Each row of a before or after table is a point. The points were changed in one or more steps. Then noise was added and the rows were shuffled. The steps act on columns, c1 being the first. Name the steps. A step turns or swaps two columns, mirrors them in a line or flattens them onto one, adds a multiple of one to another, or multiplies or shifts one. Angles are multiples of 10 degrees, from the lower column toward the higher: turns from -170 to 170, lines from 10 to 170 but not 90. Use the fewest steps. Two steps may share a column if one is a turn and the other turns, adds or multiplies; they go together, in the order done. Otherwise the lowest column goes first.

Before (9 x 3):
[[18, -21, -16],
[-10, -30, -11],
[-30, 14, -39],
[9, -15, -29],
[-51, 23, -45],
[-3, 7, -10],
[12, 6, 6],
[-31, 34, -37],
[8, 8, 35]]
After:
[[-4, -29, -13],
[-33, 21, -56],
[0, 9, -10],
[-15, 13, -48],
[19, -14, -28],
[-18, 34, -49],
[-3, 8, 38],
[8, 3, 12],
[26, -21, -7]]
Steps: turn c1 and c3 by 20 degrees

Before:
[[3, 17, 2, -8, -25, 7, 11, -27],
[10, -1, 12, -20, -11, 10, -6, -14],
[3, 6, 16, 1, -28, -10, -9, -18],
[17, 13, 12, 8, -2, -11, -1, -20],
[8, 14, 9, 0, 10, -29, 11, 14],
[-27, -7, -7, 13, -27, 7, 6, -3],
[-11, -23, -13, -3, 15, 9, 14, -26],
[0, 26, -12, 18, -8, 6, -17, -10],
[0, 2, -9, -5, 1, 1, -1, 11],
[14, -8, 11, -9, 0, 15, 11, -7],
[13, 1, -19, -7, -5, 8, -6, -8],
[1, -5, -13, 4, -20, -6, 16, -16]]
After (12 x 8):
[[-4, 44, 11, -7, 0, 15, -5, 12],
[-13, -34, 2, -8, -25, 7, -25, 18],
[-4, -6, -8, -4, 2, 0, 11, -3],
[-21, 3, 13, 10, -4, -11, -18, 4],
[27, -36, -6, 13, -27, 7, -2, 6],
[-17, -60, -13, 18, -8, 5, -11, -16],
[-8, -7, 15, 1, -29, -10, -19, -7],
[-15, -18, 10, 0, 10, -29, 16, 8],
[3, 13, -11, 4, -21, -7, -12, 19],
[-11, 22, -19, -8, -6, 8, -8, -4],
[-6, 21, 13, -20, -10, 9, -16, -2],
[25, 30, -12, -2, 16, 9, -22, 18]]
Steps: turn c1 and c2 by 140 degrees; multiply c2 by 3; mirror c7 and c8 in the line at 40 degrees

Before, 14 rows:
[[-28, -18, 22, 2, 23, 13, -2, -26, 38, -6, 3, -1],
[5, -45, 27, 20, 1, 45, 33, 12, 14, -1, 26, 6],
[-14, -10, -32, 24, -2, -13, -17, -31, 2, -23, -30, -11],
[14, -26, 6, 18, 22, 24, 9, 9, -34, -17, 12, -2],
[3, -23, 11, 6, -3, 23, -19, 10, -3, -11, 20, -37],
[-11, 17, 15, -6, -10, -10, -30, 0, -15, -14, -32, -30],
[-23, -4, -4, -21, 26, 32, 14, 31, 8, 9, 13, -3],
[-4, 14, 9, 4, 29, -3, -4, -9, -27, 33, -5, -28],
[2, -31, -19, -19, 32, 13, 22, -53, 3, 10, -24, 11],
[16, 11, 12, -5, 2, -5, 19, -1, 10, -20, 27, -27],
[-8, -8, 7, -16, 27, -17, -10, 18, 18, 4, 11, -10],
[-60, -19, -6, -5, 3, -26, 29, -7, -27, -7, 0, -18],
[-32, -25, 11, 5, -24, -5, -12, 6, 5, 17, 2, -8],
[-8, -27, -9, -5, 46, -20, 19, 26, 54, -12, -4, -33]]
After (14 x 12):
[[26, -24, 20, 18, 0, -14, -20, -23, 2, -26, -27, -12],
[56, -1, 23, -14, 2, -26, 28, 15, -26, -2, -2, -13],
[6, 7, -19, -8, 28, -1, -6, -9, -28, 35, -5, -26],
[-8, 40, 29, 23, -1, 42, 35, 8, 15, -2, 27, 5],
[-14, 11, -15, -17, 1, -7, 20, -8, 12, -22, 27, -28],
[-2, 1, 30, -25, 46, -20, 20, 27, 50, -13, -3, -34],
[30, 20, 21, 3, -22, -2, -14, 17, 5, 18, 4, -8],
[2, 10, 5, -19, 26, -17, -12, 16, 14, 6, 10, -12],
[15, -7, 38, -13, 34, 13, 18, -54, 3, 7, -24, 12],
[-16, 13, 20, 18, 24, 22, 9, 3, -37, -18, 14, -1],
[12, 11, -21, -20, -8, -9, -27, 5, -13, -17, -34, -31],
[13, -1, 6, -23, 23, 33, 11, 37, 7, 8, 17, -4],
[37, 24, 13, 2, 26, 14, -5, -13, 37, -8, 3, -2],
[-7, 18, 16, -12, -1, 20, -18, 7, -5, -13, 22, -37]]
Steps: mirror c1 and c8 in the line at 100 degrees; turn c2 and c3 by -110 degrees; add 0.5 times c12 to c4

Before (9 x 24):
[[13, -1, -14, -19, 8, -28, -16, -14, -2, 28, 1, 8, -19, 13, 9, -9, -19, 7, 4, -19, 11, 34, -16, -9],
[-8, -17, 26, 17, 16, 3, 1, 20, -2, 25, -13, 13, -6, 12, 1, 31, -20, 4, 24, 4, -22, 12, -6, 23],
[-8, 4, 31, 10, -11, -25, -31, -26, 32, 9, -4, -15, 19, 3, -3, 30, -31, -22, 16, -4, 17, 2, -12, -9],
[25, -2, 9, 16, -10, -6, 6, -23, 3, -22, 18, -3, 0, -12, 36, -12, 1, 20, -3, -3, 4, -4, 5, -7],
[17, 7, 15, -20, 5, 13, 15, 7, 3, 8, 0, 14, -16, -9, 9, 20, 7, 16, -18, -30, 15, 33, -30, -3],
[-9, 6, -11, -27, -6, 22, 5, -8, -7, -21, -11, 2, 5, 14, 15, 2, -3, -23, 15, 13, 13, 0, -20, 7],
[0, -11, -1, 3, 5, 6, -10, -1, 17, 14, 3, 21, 20, -17, 11, 32, 9, -5, 4, -13, -23, 9, 4, -6],
[5, -5, 17, -18, -16, 3, -2, -17, 9, -5, -15, -5, 16, -8, -1, -10, 12, 5, -9, 9, 3, 7, 4, 6],
[3, 9, -18, -31, -2, 18, -28, -4, 7, -17, 1, -11, 10, 26, 12, 14, 12, -11, 24, -19, -11, -12, -1, -4]]
After:
[[-8, 4, 31, 11, -10, -24, -30, -24, 34, 8, -2, -37, 21, 3, -2, -27, -30, -22, 15, -4, -20, -13, 5, 14],
[26, -2, 9, 11, -10, -7, 5, -25, 4, -22, 25, -19, 2, -13, 27, 11, 2, 20, -4, -3, -3, 7, -5, -12],
[2, 8, -17, -40, -2, 17, -28, -6, 8, -17, 6, 30, 11, 27, 10, -17, 12, -10, 22, -19, 10, 7, 5, 31],
[-7, -18, 27, 19, 16, 3, 1, 21, -1, 25, -5, -2, -7, 12, 1, -23, -19, 4, 24, 3, 19, -21, 12, 59],
[13, 0, -14, 12, 8, -28, -16, -14, -4, 28, 5, -4, -18, 14, 7, 21, -20, 7, 4, -18, -15, -29, 11, -3],
[16, 7, 16, -10, 5, 13, 16, 6, 2, 8, 4, 34, -17, -8, 8, -8, 6, 16, -18, -31, -24, -38, 22, -31],
[-8, 6, -11, -30, -6, 22, 4, -9, -8, -21, 3, 39, 5, 16, 15, -3, -3, -24, 15, 12, -18, -1, 14, 29],
[-1, -11, -1, 14, 5, 6, -11, -1, 17, 14, 7, 15, 21, -17, 10, -28, 9, -7, 2, -12, 24, -19, 4, 0],
[5, -3, 17, -16, -16, 4, -2, -17, 8, -5, -5, 11, 15, -8, 1, 11, 10, 4, -8, 10, -1, -3, -6, -9]]
Steps: add -1 times c6 to c4; turn c4 and c12 by -50 degrees; multiply c11 by 0.4; turn c11 and c15 by -30 degrees; turn c16 and c22 by -160 degrees; add 1.5 times c19 to c24; turn c21 and c23 by -160 degrees
